Each row is a point. Any point is a mix of the corners, with weights that add up to 1. It lies inside the corners' shape when no weight is negative. Is each point inside? If not, which corners have a negative weight?

Corners:
(1): -4.8	-0.3
(2): 2.0	0.3
(3): -0.7	-4.7
Points:
-4.4	-0.4 => inside
0.7	-3.3 => outside (1)
-1.1	-4.0 => inside
-3.6	-0.4 => inside

Corners:
(1): -4.6	0.3	6.1	-1.9	1.7	2.2
(2): -3.1	-1.9	3.6	-0.5	3.6	4.2
(3): 4.1	2.4	-2.4	-1.5	-7.1	-3.4
(4): 1.4	5.3	2.3	-5.1	-0.3	0.3
(5): 2.7	-0.7	-2.0	0.4	-2.5	-3.7
(6): -1.5	-1.8	4.1	-3.6	0.6	0.6
(7): 1.8	-5.0	4.0	8.3	1.4	0.7
Points:
0.5	-0.7	2.2	0.2	-1.0	-0.8 => outside (2)
-1.2	-0.8	3.1	-0.4	1.8	2.2 => inside
-0.7	-4.8	3.8	4.3	2.2	1.0 => outside (3, 4)
2.2	1.7	-0.2	-1.7	-3.8	-1.5 => inside
1.4	-1.4	1.6	1.0	-0.4	-0.4 => outside (1)
-0.2	-2.9	3.4	2.8	0.6	0.5 => outside (4)

Corners:
(1): 1.0	3.4	-3.4	2.2	1.6	1.7	3.3	3.8	0.9	3.6	7.3
(2): -2.3	-5.5	-2.4	-2.9	2.4	5.7	-3.4	5.3	0.4	2.4	-0.8
(3): 0.6	-2.3	0.5	6.0	6.2	-7.8	-2.7	-3.4	-5.7	-0.1	2.5
(4): 4.8	-7.4	-1.4	2.6	-2.9	-1.2	1.7	-0.5	5.5	2.2	-3.4
(5): -1.7	0.0	1.1	-5.2	-1.2	5.5	2.5	-1.4	-5.9	-5.7	-4.9
(6): -1.6	7.6	3.4	-1.3	-3.6	7.0	-5.3	-2.3	2.5	-1.2	2.9
(7): 5.4	4.0	-4.2	3.4	-8.1	-4.5	1.5	-1.5	7.2	3.0	-3.5
(8): -0.8	-1.5	1.1	-3.0	0.8	-6.2	1.2	-2.3	4.5	-5.2	-2.3
(9): 0.1	1.5	4.3	-1.7	1.1	-1.2	-0.8	2.5	1.8	-0.7	1.2
(10): -1.3	3.2	2.1	1.5	5.2	2.5	5.1	-1.9	-4.0	0.7	-6.7
(11): -2.2	2.6	6.4	-1.3	-2.7	1.6	-0.7	-3.1	-0.8	3.8	-3.2
(12): -4.1	-0.4	2.2	2.6	-2.7	-0.5	-0.8	2.1	3.5	2.0	-3.0
Points:
-0.6	-0.3	1.5	0.6	-0.6	0.9	0.6	-1.7	0.4	0.2	-4.6 => outside (1, 9)
0.4	1.7	1.0	0.5	-3.3	1.2	1.4	-1.3	2.7	0.9	-2.2 => outside (2, 3, 9)
1.0	1.0	-0.7	0.8	-2.4	-1.9	0.5	-0.5	3.5	0.5	-2.2 => inside
0.1	-0.5	0.9	0.0	0.0	0.4	1.4	-0.4	0.6	-0.2	-2.8 => inside
0.7	1.3	-0.1	1.3	-2.4	0.4	-1.5	-0.5	3.4	1.9	1.1 => outside (5, 9, 10)
0.7	0.4	-0.5	1.6	0.5	-1.5	0.3	0.0	2.3	0.4	-0.7 => outside (5, 11)
-0.7	1.9	0.2	-0.7	-0.4	1.3	1.3	-0.6	-1.0	-0.4	-0.8 => outside (4, 9)
-1.1	1.0	2.7	0.1	-0.4	-0.2	-0.2	0.6	1.2	0.8	-1.3 => inside
0.8	0.8	1.3	1.2	0.3	-1.5	2.2	-0.1	0.8	1.0	-1.3 => outside (2, 6)

Corners:
(1): 1.8	-1.1	2.3	-2.4	4.0	4.4	-0.2	-2.2	4.0	-0.5	-3.8	1.6	3.7	-1.0	-3.7	-1.5	5.7	-0.1	4.1	1.9
(2): -0.9	-2.1	2.3	4.9	1.3	5.5	0.1	-3.2	1.7	2.1	6.3	-2.3	-0.6	6.0	-3.8	-1.9	1.5	-0.8	-7.3	-1.5
(3): -0.7	1.8	-2.2	-0.6	-2.2	-5.7	1.1	0.0	-3.3	2.0	4.5	-2.7	-1.5	-3.2	6.1	-1.5	-2.7	3.6	2.8	8.2
(4): 5.1	2.9	0.6	-0.2	-3.4	1.4	1.5	-0.5	-2.5	-0.6	5.3	-1.6	3.5	0.3	-5.5	-2.4	1.0	-0.1	-1.9	-1.4
(5): -1.8	-1.2	-2.1	-0.5	-1.2	-5.3	-4.6	5.2	-3.9	2.1	4.0	0.2	4.7	-4.9	3.6	2.8	-1.4	-0.5	0.9	2.7
(6): -1.9	-0.7	6.2	-3.4	0.6	4.6	1.0	-2.6	-1.3	2.0	2.4	-3.2	0.9	4.3	-1.4	-3.3	-2.1	0.1	-0.5	-1.8
(7): -5.2	4.2	4.1	1.8	4.0	3.0	3.1	2.2	2.4	-1.6	-3.4	2.4	-5.0	3.3	-1.0	0.0	3.3	-0.7	-1.5	-1.9
(8): 1.3	-2.0	-3.1	4.3	-1.6	-2.1	-2.8	1.8	-2.0	4.2	0.8	0.3	1.3	-7.7	5.9	-3.1	-11.4	0.2	-1.3	3.3
(9): 1.5	4.2	3.0	-0.3	4.6	2.2	1.2	0.7	5.3	0.4	2.5	2.1	1.7	6.3	-3.2	-0.9	-1.0	1.1	2.6	-1.6
(10): 0.4	-1.6	2.5	-1.9	-3.9	-1.6	4.5	2.4	-0.9	2.0	7.4	0.4	3.1	0.0	-1.4	-3.6	1.8	1.1	5.0	0.1
(11): -3.7	2.1	-1.7	1.0	3.5	0.5	1.1	-0.8	-4.0	1.8	0.0	1.7	-3.5	0.5	-2.6	0.8	-1.4	-2.1	2.1	0.8
(12): -0.7	-4.7	-1.1	-1.5	3.7	0.0	1.6	-3.5	0.5	-4.7	1.6	0.4	-3.2	0.9	-2.8	0.9	1.0	2.1	-2.3	-1.6
(13): -0.2	-1.0	4.0	5.1	1.3	0.7	0.5	-2.5	4.2	-0.6	-2.1	-1.5	0.5	4.1	-5.7	0.0	3.7	3.3	-1.4	0.4
(14): -2.3	-2.4	-0.5	1.8	-1.0	-3.7	-4.1	2.2	-3.5	3.9	4.4	5.0	-1.7	-3.0	0.3	-1.6	0.0	5.6	-1.0	5.3
(15): 6.2	-0.9	-1.5	-3.2	-1.5	-3.3	-2.4	0.8	-3.3	4.9	6.7	-0.6	-1.8	-0.7	1.8	-1.7	0.4	1.7	3.5	0.5
(16): -2.8	-2.0	-0.6	3.2	2.8	-0.9	1.5	2.1	-0.5	-3.3	-1.1	3.7	-1.1	3.9	-2.7	-3.9	1.2	-4.2	-2.1	-0.5
(17): -2.6	0.0	2.1	-2.0	-4.4	2.3	-0.3	-5.1	4.2	0.7	-0.2	2.2	2.9	2.5	-3.9	-4.1	2.9	2.7	5.7	-1.0
(18): 1.8	-0.1	2.8	3.7	-0.6	4.2	3.9	-0.9	-1.5	-1.2	1.8	3.5	0.2	5.6	-1.5	1.2	0.9	-3.1	-4.2	-0.6
(19): 3.2	0.0	-5.9	0.6	3.2	0.3	0.5	1.2	-6.9	5.0	2.9	-3.0	1.6	-3.4	7.9	-0.6	-4.4	2.9	-1.4	1.5
(20): 2.1	-0.5	-4.1	-6.3	-2.6	-3.1	1.6	6.0	-1.8	3.2	-2.2	-0.8	-1.0	-3.9	3.2	2.0	-3.4	2.9	1.4	6.6
(21): -2.9	1.2	4.0	-3.6	2.3	-2.5	3.5	1.3	4.8	1.0	-0.4	7.0	3.8	1.5	-3.2	-2.3	5.9	-4.1	0.2	-3.1
Points:
0.1	-0.2	0.5	-1.4	-0.4	-0.6	1.6	0.2	-1.4	0.4	1.5	-0.1	0.4	0.7	-0.6	-0.5	1.5	0.2	1.3	0.8 => outside (2, 8, 9, 14)
1.1	-0.7	0.4	-1.0	-0.8	-0.9	0.8	0.9	-1.0	2.0	3.5	0.4	0.6	-0.1	-0.2	-1.8	0.1	0.8	1.8	0.7 => inside
0.0	-0.4	0.3	0.3	0.5	0.3	0.1	0.2	-0.6	1.6	2.0	1.1	0.5	0.3	-0.8	-1.4	-0.3	0.5	-0.2	0.2 => outside (3)
0.8	0.8	0.1	-0.8	0.3	-1.3	0.6	2.0	-2.7	2.2	2.3	0.0	0.8	-1.0	1.7	-1.2	-1.2	0.5	0.8	1.8 => outside (2, 12, 17)
